Every row gives one point. The points of each table are mixes of a few directions, plus a little noise. How many directions does each table use, and how many do they share? Where both have some left over, give the other angles between the two spaces (their principal angles), to ten degrees, smallest first.

First (7 x 2):
[[ 3.3  6.2]
 [-3.3 -6.3]
 [ 0.6  1.1]
 [-0.7 -1.3]
 [ 0.1  0.3]
 [ 2.4  4.5]
 [-2.4 -4.5]]
Second (5 x 2):
[[-1.1 -2.1]
 [ 2.8  5.3]
 [-1.1 -2.1]
 [-2.9 -5.5]
 [ 2.3  4.3]]
Directions: first 1, second 1, shared 1

First:
[[-1.2  1.0 -1.9  1.7  2.3  1.8]
 [-2.6  3.5 -4.8  2.7  5.4  3.4]
 [-1.5 -3.5  0.0  4.6 -0.3  2.7]
 [ 3.3 -4.5  6.3 -3.6 -7.1 -4.4]
 [ 2.3  5.1  0.0 -6.7  0.1 -3.9]
 [-0.3 -1.5  0.4  1.3 -0.6  0.6]]
Second, 7 rows:
[[ 5.9 -6.1  3.6  3.4 -3.4 -3.4]
 [ 7.0 -3.4  2.3  2.1 -1.7 -4.4]
 [ 2.4  0.5 -1.7  2.6  2.5 -0.5]
 [-6.8  6.6 -2.4 -6.2  1.7  2.8]
 [-6.7  0.2  0.3 -1.9 -1.5  3.9]
 [-1.2 -0.3 -0.8  1.6  0.8  1.5]
 [-0.7  2.5 -1.3 -1.5  1.4  0.1]]
Directions: first 2, second 3, shared 2

First (8 x 11):
[[  7.0   0.2  -4.1   9.4  -1.9  -2.2   0.1   2.5  -3.6   4.6   1.2]
 [  3.8  -1.6  -1.5   5.4   0.0  -0.7  -2.9   3.6  -0.8   1.1   0.1]
 [ -5.2  -2.7   4.2  -6.9   3.2   2.5  -4.7   1.7   4.7  -5.9  -1.8]
 [ -8.0   0.9   4.1 -11.0   1.4   2.1   2.0  -4.4   3.2  -4.2  -1.0]
 [ -2.3   0.8   1.1  -3.3   0.1   0.4   1.4  -2.0   0.6  -0.8  -0.1]
 [  1.5   2.1  -1.7   1.7  -1.8  -1.1   3.6  -2.2  -2.2   2.8   1.0]
 [  1.4   3.0  -2.0   1.6  -2.3  -1.5   5.4  -3.4  -3.1   3.7   1.2]
 [  1.9  -2.8   0.1   2.6   1.4   0.3  -4.9   4.4   1.2  -1.4  -0.6]]
Second (10 x 11):
[[ 3.6 -4.4  5.2  3.5  5.1  3.4  1.3 -6.4 -1.6 -2.5  1.4]
 [ 1.0 -0.4 -5.0 -4.7  2.8  1.1  2.3  4.6 -2.9  0.3  2.5]
 [-3.9 -0.4 -0.2 -2.5  0.6  1.5  0.9  6.2 -4.7  4.1  3.4]
 [ 0.7 -0.3  4.8  1.4 -3.1 -1.2 -0.4 -1.7  2.2  1.7 -0.9]
 [ 0.9  0.0  5.0  6.9 -1.4 -0.9 -2.8 -8.9  4.5 -3.5 -3.9]
 [ 3.2 -1.1 -0.1  4.0  3.4  1.0 -0.7 -7.6  1.9 -5.8 -2.1]
 [-1.1  1.4 -0.2 -3.8 -4.1 -1.9  0.7  5.7  0.3  4.5  0.8]
 [-0.7  2.2 -3.6 -5.2 -3.6 -2.2  0.9  6.7  0.4  3.4  0.5]
 [-6.5  2.0 -1.3 -1.0 -1.9 -0.2 -1.2  6.1 -2.9  3.8  1.3]
 [ 3.0  1.0 -4.6  1.4  2.1 -0.5 -0.8 -4.8  2.8 -6.0 -2.9]]
Directions: first 2, second 4, shared 0; angles 80, 90

First (11 x 18):
[[-0.4  8.5  5.0  4.6 -8.3 -0.6 -0.8 -1.6  1.4  1.6  5.0 -5.4  1.3 -0.8
   2.9  3.4  6.2  6.3]
 [-1.1  0.7 -0.4  0.4 -6.1 -2.3 -0.6  0.4 -1.2 -1.5  5.9  3.7  2.6 -0.7
   0.2  1.0  3.3 -4.1]
 [ 0.7 -5.4 -2.9 -2.9  6.6  1.2  0.6  0.8 -0.5 -0.4 -4.8  2.1 -1.5  0.6
  -2.0 -2.4 -4.7 -2.4]
 [ 1.3  0.3  0.5  1.7 -5.9  1.7 -1.9 -1.0 -1.0  2.6  1.2 -1.9  1.4 -0.6
  -2.2 -0.5  2.4  3.3]
 [ 1.5 -2.0 -0.9  0.5 -4.8  1.8 -1.9 -0.6 -1.6  2.2  0.6 -0.1  1.5 -0.5
  -3.3 -1.5  1.3  1.4]
 [-1.9  3.4  2.5 -2.2 20.8 -1.2  5.8  1.1  5.4 -3.6 -9.9 -4.4 -7.4  2.3
   7.6  2.0 -8.2  2.0]
 [ 0.1 -8.5 -5.2 -4.5  6.1 -0.1  0.5  1.7 -1.8 -2.1 -2.9  6.7 -0.4  0.5
  -3.0 -3.1 -5.0 -7.7]
 [-0.4  1.2  0.3  1.1 -6.3 -1.0 -1.1 -0.2 -0.9  0.0  4.5  1.3  2.2 -0.7
  -0.3  0.7  3.3 -1.1]
 [-0.6  1.7  0.7  0.6 -1.9 -1.0  0.0  0.0  0.2 -0.6  2.2  0.3  0.6 -0.2
   1.1  1.0  1.5 -0.5]
 [ 0.9  1.3  1.0  1.8 -5.4  1.2 -1.5 -0.9 -0.5  2.1  1.6 -2.1  1.3 -0.6
  -1.2  0.0  2.6  3.2]
 [ 0.0 -1.2 -0.6 -1.2  5.1  0.3  1.0  0.4  0.6 -0.5 -3.1 -0.1 -1.6  0.6
   0.4 -0.5 -2.7 -0.3]]
Second:
[[ 13.0   3.0   7.8   1.6   2.1  -0.2   2.1  -1.7  -1.7   1.9   3.5   0.1
   -2.7  -3.7  -2.9  -1.5  -2.7  -6.0]
 [-20.6  -4.8 -12.6  -2.7  -3.3   0.1  -3.2   2.7   2.8  -3.1  -5.8  -0.3
    4.5   6.1   4.5   2.5   4.4   9.3]
 [ -6.0  -1.4  -3.7  -0.8  -1.2   0.0  -0.9   0.8   0.8  -0.8  -1.7  -0.2
    1.3   1.7   1.3   0.8   1.3   2.7]
 [  4.8   1.1   2.9   0.6   0.9   0.0   0.6  -0.6  -0.7   0.6   1.4   0.1
   -1.0  -1.3  -1.1  -0.5  -1.0  -2.2]
 [  7.3   1.7   4.5   0.9   1.1  -0.1   1.2  -1.0  -1.0   1.2   2.0   0.2
   -1.5  -2.3  -1.6  -0.9  -1.5  -3.3]
 [  1.9   0.5   1.1   0.2   0.3   0.0   0.3  -0.2  -0.2   0.4   0.5   0.0
   -0.4  -0.5  -0.6  -0.3  -0.4  -0.9]
 [-10.5  -2.5  -6.4  -1.4  -1.6   0.1  -1.6   1.4   1.3  -1.5  -3.0  -0.2
    2.3   3.2   2.2   1.1   2.3   4.9]
 [ 11.8   2.7   7.1   1.6   1.9  -0.1   1.9  -1.6  -1.5   1.8   3.2   0.1
   -2.6  -3.3  -2.5  -1.5  -2.4  -5.4]
 [ -1.4  -0.5  -0.8   0.0  -0.1   0.0  -0.3   0.1   0.1  -0.1  -0.2   0.1
    0.2   0.4   0.3   0.2   0.3   0.6]
 [ -0.3  -0.1  -0.1   0.0   0.0   0.1   0.0   0.1   0.1   0.0  -0.2   0.0
    0.2   0.1   0.1   0.1   0.1   0.0]]
Directions: first 3, second 1, shared 0; angles 90

First (9 x 32):
[[  2.5  -0.8   4.8  -3.3  -7.2   0.6  -4.5  -2.5  -0.6   1.9   2.1  -2.1
   -3.5  -2.8   1.6   0.0   3.0  -1.6  -3.2   0.7   0.6  -1.7   0.7  -2.8
    0.2  -3.2  -3.8   0.6   1.4   3.0   1.6  -0.1]
 [  2.1  -1.9   2.7 -15.3  -4.1   1.8  -1.3  -4.2  -0.6  -4.5   1.5   2.9
   -2.9   2.3   0.5   6.2   6.4   0.2   2.1  -3.4  -2.1  -1.6   3.5  -2.5
    2.6   2.1  -8.2  -0.9  -1.1   1.3  -2.9   2.2]
 [ -1.8   1.3  -2.3  12.8   5.1  -1.4   2.2   3.4   0.1   3.8  -1.0  -2.2
    3.6  -1.9  -1.4  -5.3  -6.3   0.3  -1.4   2.8   2.4   2.3  -2.9   2.9
   -2.6  -1.0   7.9   0.6   0.8  -2.4   1.7  -2.1]
 [ -3.9   2.1  -8.5  -1.9   3.1  -0.9   2.3   3.5   3.3  -7.1  -5.1   5.4
   -1.3   6.7   2.8   4.2   3.2   0.4   5.7  -3.4  -6.4  -3.2   0.5  -0.4
    3.8   4.1  -3.1  -0.6  -2.4   2.1  -0.8   3.4]
 [ -4.0   2.5  -7.5   7.4   5.0  -1.7   2.6   4.9   2.5  -2.3  -4.3   2.1
    1.1   3.4   1.3  -0.7  -1.7   0.3   2.8  -0.4  -3.1  -1.1  -1.6   1.4
    1.0   1.8   2.8   0.1  -1.1   0.4   1.0   1.1]
 [  1.2  -1.3   3.0   3.0   4.4   0.4   2.7  -1.2  -2.5   3.8   2.6  -2.3
    4.7  -2.9  -4.2  -2.8  -5.2   1.5  -1.4   1.8   4.9   4.5  -0.7   3.0
   -3.4   0.1   5.8  -0.3   0.7  -4.9  -1.5  -2.7]
 [  1.6  -0.7   2.0 -10.2  -6.5   1.0  -3.4  -2.6   0.6  -3.1   0.5   1.6
   -4.6   1.2   2.4   4.3   6.4  -1.1   0.5  -2.2  -2.8  -3.2   2.2  -3.4
    2.8  -0.2  -7.8   0.0  -0.3   3.7  -0.3   2.2]
 [ -1.1   0.7  -1.8   5.0   3.0  -0.6   1.5   1.8   0.3   0.8  -0.8  -0.3
    1.7   0.0  -0.6  -1.7  -2.6   0.3   0.2   0.8   0.6   0.9  -1.1   1.4
   -0.9   0.2   3.3   0.1   0.0  -1.2   0.4  -0.6]
 [  3.5  -1.8   7.6   2.4  -2.6   0.8  -2.0  -3.0  -3.0   6.7   4.6  -5.0
    1.3  -6.2  -2.5  -4.1  -3.2  -0.4  -5.3   3.2   5.9   3.0  -0.6   0.4
   -3.6  -3.9   3.2   0.5   2.3  -1.9   0.9  -3.2]]
Second (11 x 32):
[[  0.7   1.9   2.9  16.6  -7.1  -1.8  -6.4   2.7   0.8   8.7   0.3  -7.1
   -3.0  -7.1   3.2  -8.6  -2.9  -3.5  -7.9   5.6   2.4  -2.0  -3.8  -1.8
   -2.3  -8.7   4.0   2.7   3.7   4.7   7.6  -2.5]
 [ -0.3  -0.8  -1.2  -6.9   3.0   0.8   2.6  -1.1  -0.4  -3.6  -0.1   2.9
    1.3   3.0  -1.3   3.6   1.3   1.5   3.2  -2.3  -1.1   0.8   1.5   0.7
    1.0   3.6  -1.7  -1.1  -1.6  -2.0  -3.2   1.0]
 [  0.2   0.6   0.9   5.2  -2.3  -0.5  -2.0   0.9   0.3   2.7   0.1  -2.2
   -0.9  -2.3   1.1  -2.7  -0.9  -1.1  -2.5   1.7   0.7  -0.6  -1.2  -0.5
   -0.7  -2.7   1.2   0.8   1.2   1.5   2.4  -0.8]
 [  0.2   0.6   1.0   6.0  -2.6  -0.6  -2.4   0.9   0.3   3.2   0.1  -2.6
   -1.1  -2.5   1.1  -3.1  -1.1  -1.3  -2.9   2.1   0.9  -0.7  -1.4  -0.6
   -0.9  -3.2   1.5   1.0   1.4   1.7   2.7  -0.9]
 [  0.2   0.3   0.4   2.2  -0.9  -0.2  -0.8   0.3   0.1   1.1   0.1  -0.9
   -0.4  -0.9   0.4  -1.1  -0.4  -0.4  -1.1   0.7   0.2  -0.2  -0.5  -0.2
   -0.3  -1.1   0.4   0.3   0.5   0.7   1.0  -0.3]
 [ -0.1   0.0   0.1   0.4  -0.2  -0.1  -0.1   0.1   0.0   0.3   0.0  -0.2
   -0.1  -0.1   0.1  -0.2   0.0  -0.1  -0.2   0.2   0.1   0.0  -0.1   0.0
   -0.1  -0.3   0.1   0.1   0.1   0.1   0.2  -0.1]
 [ -0.5  -1.5  -2.3 -13.9   5.9   1.5   5.3  -2.3  -0.6  -7.2  -0.2   5.9
    2.5   5.9  -2.7   7.1   2.4   2.9   6.5  -4.7  -2.0   1.6   3.1   1.5
    1.9   7.2  -3.3  -2.2  -3.1  -4.0  -6.3   2.1]
 [ -0.5  -1.7  -2.5 -14.9   6.4   1.6   5.7  -2.4  -0.7  -7.8  -0.3   6.3
    2.7   6.4  -2.9   7.7   2.7   3.1   7.0  -5.1  -2.2   1.7   3.4   1.6
    2.1   7.7  -3.6  -2.4  -3.4  -4.3  -6.9   2.3]
 [  0.4   1.2   2.0  11.0  -4.7  -1.2  -4.2   1.8   0.5   5.8   0.2  -4.7
   -2.0  -4.8   2.2  -5.8  -1.9  -2.3  -5.2   3.8   1.6  -1.3  -2.5  -1.2
   -1.6  -5.7   2.6   1.8   2.5   3.2   5.1  -1.7]
 [  0.2   0.6   0.9   5.0  -2.2  -0.6  -1.9   0.8   0.2   2.6   0.1  -2.1
   -0.9  -2.1   1.0  -2.6  -0.8  -1.0  -2.3   1.7   0.7  -0.6  -1.1  -0.5
   -0.7  -2.7   1.2   0.8   1.1   1.4   2.3  -0.8]
 [ -0.4  -1.1  -1.8 -10.8   4.6   1.1   4.2  -1.8  -0.5  -5.7  -0.2   4.6
    2.0   4.6  -2.1   5.6   2.0   2.3   5.2  -3.7  -1.5   1.2   2.5   1.1
    1.6   5.6  -2.6  -1.7  -2.5  -3.2  -5.0   1.6]]
Directions: first 3, second 1, shared 1
